Each row is a point. Before rounding, the points of a table are all equally far from one centre. They may lie mostly on one side of it. Where is the centre, to within rounding?

Points:
[[-2.24 -1.76]
 [-2.79  2.38]
 [ 1.18  1.12]
 [ 0.42  2.34]
 [ 1.25  0.18]
 [ 0.80 -0.96]
 [-3.68  0.51]
 [-3.42 -0.61]]
Centre: [-1.21  0.48]

Points, 11 rows:
[[ 2.18  0.45 -0.05  3.16  2.19 -1.50]
 [ 0.39  1.13 -2.20  2.75  1.52  0.78]
 [-1.39  1.98  0.60  1.42  1.81 -1.29]
 [ 3.68  2.46  0.72 -0.63  2.55 -0.89]
 [ 3.02  0.75  0.12 -3.68 -1.76 -0.61]
 [ 3.49  2.76  1.19 -0.11  0.26  1.95]
 [ 4.06  1.30  2.75  0.61 -0.90 -0.34]
 [ 2.27 -0.44 -0.81 -3.06  2.55 -0.92]
 [ 2.65 -1.46  1.26 -0.71 -0.41  2.66]
 [ 0.87  1.49 -1.36 -3.53 -2.10 -0.16]
 [ 1.74 -2.80 -0.28  2.18  1.08 -1.11]]
Centre: [ 1.42  0.46 -0.29 -0.12 -0.18 -0.50]

Points:
[[-2.12 -0.22 -0.11 -3.21  1.06  0.41  0.14  0.07 -0.63  2.35 -3.87]
 [-2.55  0.03 -1.62 -0.71  1.46  1.99 -2.68  2.01 -2.41 -0.80 -3.39]
 [-0.61 -1.10  0.49 -4.01  1.12  1.26 -0.38  1.54  1.42  2.78 -3.71]
 [-2.22 -1.54 -1.34  0.34  1.18  1.94 -1.94  5.46  0.67 -0.50  0.14]
 [-4.05 -2.98  2.14 -0.20  0.04  1.80 -1.95  0.99 -0.02  2.11  0.17]
 [-0.21 -2.59 -3.28 -2.74 -0.52 -0.04 -1.03  1.83 -0.28  0.93 -1.64]
 [-1.82 -1.86 -2.59 -2.84 -1.08  1.78 -3.47 -0.11 -0.47 -0.80 -2.77]
 [-2.55 -2.23 -0.19 -3.70  0.13 -0.66  0.33  1.32  0.33  2.29 -0.35]
 [-3.29 -3.18 -0.78 -0.73 -2.42  2.35 -0.29  0.42  1.42  0.28 -0.67]
 [-1.88 -2.34 -2.70 -0.13 -1.47 -0.57 -1.06  1.66  0.29 -0.77 -3.75]
 [-3.54 -3.35  0.90  0.92 -1.20  1.68 -1.89  2.34 -0.19  0.81 -0.16]
 [ 1.02 -1.67 -0.34 -0.75  0.85  1.20 -0.86 -1.16 -1.06  0.67 -3.58]
 [-0.68  1.12 -0.54  0.18 -3.14  1.80 -3.54  1.33  1.78  2.69 -3.22]
 [-0.52 -0.38  0.04 -0.71  0.85 -0.12  0.07  1.64  3.02 -1.71 -5.01]
 [-0.31 -2.01  0.77 -2.20  1.54 -0.98 -3.93 -0.74  0.72 -1.48  1.07]
 [-0.04 -2.29 -2.00 -1.15 -1.65  1.54 -0.81  1.18 -1.44  0.58 -0.21]]
Centre: [-1.62 -0.13 -0.45 -0.56  0.81  0.77 -2.23  1.00  1.76  0.66 -1.19]

Points, 24 rows:
[[-0.13  0.99 -3.61  0.94 -1.08 -0.87 -3.96  0.28 -0.47 -1.41  2.84 -0.88
  -1.25 -1.60 -0.39 -2.12  0.12 -0.38]
 [-2.46  0.32 -1.25 -2.97 -0.41 -1.55 -2.29  2.13  0.48 -1.08  2.50  0.48
  -1.46 -3.05 -1.74 -3.08  0.26 -2.09]
 [-2.06  0.14 -1.67 -1.47  0.82 -1.86 -2.49  3.29 -2.18 -0.62  1.66  0.16
  -0.11 -1.55  1.23 -4.93 -1.35 -0.36]
 [-4.46  0.59 -1.14 -2.27  0.78 -3.72 -0.03 -0.18 -3.01  1.12  1.13  0.79
  -1.28 -0.73 -0.33 -2.03 -2.08 -1.52]
 [-2.10 -0.01 -0.59 -1.80  0.41 -1.22 -2.08  2.30  2.02  1.14  2.61 -1.13
  -1.58 -1.82 -0.96 -5.44 -1.04  0.41]
 [-0.76  0.37 -3.19 -1.00  0.90 -3.12 -3.34  0.86 -1.24  1.27  2.14 -1.37
  -0.17 -1.86 -2.61 -3.37 -0.30  1.67]
 [-2.50 -1.78 -1.27 -3.62 -0.12 -1.52 -2.49  0.76  0.37 -2.15  2.31 -0.51
  -0.31 -1.71  0.41 -3.72  0.96 -0.14]
 [-2.99  1.06 -0.97 -3.54 -0.74 -4.00 -2.13  2.14 -1.34  1.71  2.91 -1.90
  -2.33 -1.24  0.49 -0.73  0.11  1.33]
 [-3.14  1.68 -2.06 -1.85 -1.55 -1.93 -0.08  2.76  2.25 -1.02  2.81 -1.23
  -2.01  0.76 -0.68 -2.70 -1.66  0.68]
 [-2.42  0.75 -2.20 -0.94 -1.09 -3.84 -1.56  1.51  0.39 -0.58  3.39 -0.70
  -0.85 -1.54  0.49 -2.78  2.26 -2.22]
 [-1.88  1.24 -0.01  0.63  0.63 -2.20 -4.07  1.71  0.53 -0.51  1.97  0.57
  -1.64 -0.97 -0.57 -3.83 -1.68  1.94]
 [-0.83  2.16 -2.29 -0.88  0.10  0.03 -2.57  2.13 -2.46 -0.85  1.49 -1.07
   0.61  0.18  0.75 -5.30 -0.83 -0.07]
 [-1.25 -0.16 -2.11 -0.04  0.45 -2.91 -1.01  4.38  1.73  0.50  2.41 -2.39
   0.03 -2.02 -0.60 -2.98  0.04  0.60]
 [-0.99  1.18 -2.82 -0.96 -2.36 -3.70 -3.08  1.88  1.12 -0.09  2.66 -1.73
  -1.06 -0.26 -1.42 -1.96 -0.25 -0.82]
 [-2.10  0.23 -0.85  0.50  0.55 -1.38 -3.83  3.11 -0.39  0.71  0.01 -0.10
  -2.37 -2.22 -0.97 -2.35 -0.27  1.63]
 [-1.01 -0.47 -3.75  0.27 -1.26 -1.71 -2.17  2.18  0.52  1.15 -0.54 -0.07
  -0.34 -1.43  0.38 -4.07  0.10  0.88]
 [-2.56  1.00 -3.62 -1.64  0.65 -0.90 -4.11  2.06  0.85  1.93  1.75 -0.54
  -1.44 -0.97 -0.18 -2.34  0.38  0.77]
 [-0.75 -2.19 -3.47 -2.27 -1.16 -2.07 -2.02  0.01 -0.15 -0.42  1.42 -0.08
  -1.80 -1.29  0.86 -0.21  2.21  0.48]
 [-4.01  1.13 -2.04  0.15 -1.90  0.26 -0.77  1.91 -0.19  0.01  1.69 -0.38
  -2.04 -0.07 -0.34 -5.16 -0.10 -0.03]
 [-1.02  2.71 -0.77 -0.04 -1.04 -2.10  0.57  2.84  1.38  1.27  3.45  0.75
   0.06 -2.75 -1.04 -3.90 -1.73 -1.55]
 [-3.40  1.69 -1.16 -2.43  0.61 -2.92 -2.86  1.07 -2.08 -0.96  4.37 -1.31
   0.43 -2.44  0.73 -1.58 -0.10  1.78]
 [-2.07  0.54 -1.80  0.70  0.88  0.13 -2.34  3.96 -0.79 -0.36  2.99  0.07
  -2.51 -0.22 -1.29 -1.51  1.14  1.88]
 [-3.60  3.60  1.93 -1.87 -0.12 -0.97 -2.72  1.21 -0.99 -0.75  1.37 -0.05
  -0.15 -3.16  0.38 -1.74  0.98  0.72]
 [-1.29  0.55 -2.57 -2.22  2.04 -1.45  0.16  1.74  1.43 -0.60  2.03  1.68
  -2.40  1.05 -0.08 -4.03 -0.68  0.81]]
Centre: [-1.08  0.63 -0.35 -0.97 -0.15 -0.94 -0.22  0.49 -0.62  0.64  1.89 -0.44
 -0.04 -0.60 -0.13 -1.36 -0.33  0.33]

Points (29 x 24):
[[ 2.98 -3.11 -1.22  2.57 -1.71 -3.69  1.65 -0.36 -0.16  1.43 -1.40  0.50
  -4.36  0.99 -0.43 -1.71  0.45  1.04 -0.35  1.45  1.47 -0.25 -0.46 -0.80]
 [ 1.71 -1.80 -3.28  0.05 -4.91 -0.95 -0.59  1.55 -2.33 -0.12 -0.51  1.41
  -2.02  0.69  2.06 -0.38 -0.60  2.27 -1.33  0.75 -1.32 -0.70  0.22  0.76]
 [ 1.26 -0.07 -3.98 -1.87 -3.25 -0.08  0.93  0.13 -0.52  0.98  0.96 -0.90
  -3.32  1.97  1.63  0.93  0.57 -0.46  2.21  4.62  1.69  1.88  1.55 -0.78]
 [ 2.75 -0.51 -2.51  1.38 -2.68 -0.37 -0.41  0.82  1.70  1.75  1.64  0.14
  -2.57  0.63  1.67  1.52 -0.01 -1.06  1.83 -0.69  0.44  0.56  0.57  1.98]
 [ 1.28 -2.35 -2.01  2.18 -3.45  0.40  2.11 -0.33  1.07  1.84 -1.40  0.08
  -0.17  1.80  0.86  1.34  0.70  0.70 -0.53  1.36  4.30  1.86  1.25 -0.55]
 [ 0.70 -0.61 -1.63 -0.41 -2.13  0.37  1.77  1.83 -0.25  0.20  0.64  2.96
  -4.80 -1.03 -1.36  3.06 -0.32  2.55  0.33  1.58  1.70  0.74  1.66  0.29]
 [ 2.93 -1.34 -3.08 -0.31 -3.81 -1.00 -0.03  1.18 -2.34  0.00 -2.14 -0.95
  -4.24  2.34  0.58  0.16  2.23  3.98  2.23  0.89  1.02 -0.60  1.71  0.07]
 [ 2.89 -1.45 -3.92  1.75 -2.52 -2.30  1.68  0.01 -1.62  2.94  0.23 -0.67
  -1.01  1.45  1.61  0.04  0.93  0.97 -0.73  4.00  4.14 -0.57  0.74  0.91]
 [ 2.42 -0.30 -1.38  1.80 -3.74 -0.46  2.54  1.18 -0.60 -0.87 -0.48 -1.98
  -3.75  0.55  0.82  1.07 -0.30  2.62 -1.07  1.73  2.69  0.61 -1.91  1.46]
 [-0.41 -0.66 -1.88  0.01 -2.75  0.07  1.40 -1.60 -0.47  2.37  0.01  1.26
  -3.12  1.21  1.26  0.62 -1.89  5.00  0.89  2.14  2.33  0.49 -0.97 -0.78]
 [ 1.91 -0.69 -1.14  1.58 -4.89 -1.03  2.09  0.18 -2.99  0.61 -0.21  1.92
  -3.41  0.85  0.41 -0.64  1.09  2.06  0.01  2.13  4.08  0.37 -0.21  0.46]
 [-1.18 -2.45 -0.86  0.74 -2.05 -2.96  2.68  0.19 -0.10 -1.38  1.36  0.78
  -3.29 -0.40  1.68 -0.83  0.19  2.90  0.20  1.62  2.95  2.21  0.45 -2.37]
 [ 2.02 -1.48 -2.54 -1.07 -5.32 -0.86  1.85 -0.33 -1.56  2.35  1.50 -0.11
  -2.69  1.92  0.40  2.56 -1.45  1.33 -1.43  1.73  2.67  0.84 -2.00  0.08]
 [ 0.11 -1.36 -3.36 -0.46 -2.29 -0.62  1.30 -0.26 -0.42  1.10  0.47 -0.37
  -4.36 -0.86 -2.45 -0.03  0.50  2.55  0.46  1.30  4.55  1.87 -1.00  0.77]
 [ 2.26 -0.06  0.50  2.69 -2.63 -2.64  1.89  1.08  0.33  1.48  0.96  1.90
  -4.98  0.07 -0.65 -0.48  0.27  1.53  2.19  1.56  0.38  0.53  0.42 -1.63]
 [ 3.39 -3.48 -0.99  0.36 -5.29 -1.50  0.88  2.27 -1.64  0.22  1.88  0.06
  -3.08  1.15 -1.91  1.20  0.60  1.09  1.20 -0.63  0.88 -1.57  1.10 -1.75]
 [-0.82 -1.21 -3.74  1.16 -2.99 -0.88 -0.98  1.77 -0.75 -1.73  0.55 -2.56
  -2.23  1.19  1.09 -0.53  0.53  2.29  0.15  2.74  3.29  0.88 -0.82  1.75]
 [ 1.61 -1.52 -1.05  0.42 -3.71  0.96  1.29 -0.09 -0.53  1.28  0.06  3.29
  -2.55  1.44 -2.03 -0.04 -0.96  3.06 -1.66  0.29 -0.04  0.80  1.00 -1.29]
 [ 2.16 -0.93 -0.67  1.51 -3.30 -0.70  0.34  2.17 -3.15  1.63  1.08  2.04
  -2.81 -0.23  1.09  1.81  2.44  3.65 -2.55  0.46  0.40 -0.88  0.22 -2.02]
 [ 1.10 -2.20 -0.98  0.69 -2.33  0.88  2.47  0.00 -0.11  2.02  0.32 -0.46
  -1.25  3.11  3.75 -0.77  0.57  3.55  0.74  1.88  3.16  0.90 -0.32  0.56]
 [ 1.06 -1.93 -1.48 -0.47 -2.32 -1.34  2.30 -0.66  0.41  2.63  0.70  0.10
  -3.70  3.37  2.04  1.56  0.24  4.33 -0.04  2.72 -0.43  0.87 -0.80 -2.86]
 [ 1.69 -3.00 -3.76  0.43 -2.67  0.06  2.61  1.66 -0.60 -0.98  0.40  0.44
  -1.83  0.23  0.75  3.47  2.57  2.20 -0.52  1.65  2.16  1.88  0.28  1.05]
 [ 1.13 -3.74 -2.58  1.76 -3.40 -3.58  1.92  2.05 -0.83  0.95 -1.65 -0.99
  -2.35 -0.93 -0.43  2.45 -0.32  1.70  0.35  0.64  2.31  1.93  2.36 -2.35]
 [ 3.75 -2.64 -2.77  0.96 -3.50 -0.40  0.36  4.31  0.28  1.10  0.14 -0.44
  -3.35 -0.11  0.75  0.43  0.30  1.11  1.69  2.74  1.60  0.28  1.47 -1.42]
 [ 1.03 -2.40 -1.05 -0.80 -2.35  0.13  0.08  0.61  0.64  0.36  0.15 -1.67
  -6.24 -0.49  1.11  0.03 -0.68  1.44 -0.57  1.96 -0.17  0.32  1.08  2.17]
 [ 2.45  0.15 -1.98 -0.63 -3.39 -0.86  0.70 -1.97  0.39  0.30 -0.65  0.16
  -0.78  0.95  2.10  0.33  0.36  3.17  0.42  1.69  4.95  1.88  0.73  1.47]
 [ 0.64 -3.19 -3.33  0.08 -4.01 -1.92  1.43  1.48  0.25  1.57 -0.39 -0.40
  -3.81  0.56 -0.16 -1.82  2.96  2.70 -1.04  1.37  1.73 -1.48  1.65  1.13]
 [-0.57 -0.86 -2.33  0.04 -1.50 -0.73  2.94  0.51 -1.30 -0.59  1.59  0.41
  -4.81  0.55  2.51 -1.20  1.21  3.05  2.29  2.41  2.05  0.72  1.05 -0.14]
 [ 1.31 -2.38 -2.40  1.06 -3.10 -3.04  2.54  1.60 -1.64  0.32 -1.40  1.04
  -1.35  0.48  0.55  2.26  0.76  0.16  0.61  0.38  3.14 -0.76 -2.93 -1.56]]
Centre: [ 0.82 -0.87 -0.59 -0.62 -1.53 -1.86  0.38  0.83 -1.18  1.19  0.45 -0.85
 -1.23  0.99 -0.17  0.85  0.73  1.60  0.23  1.33  1.07  0.35  0.81 -0.34]
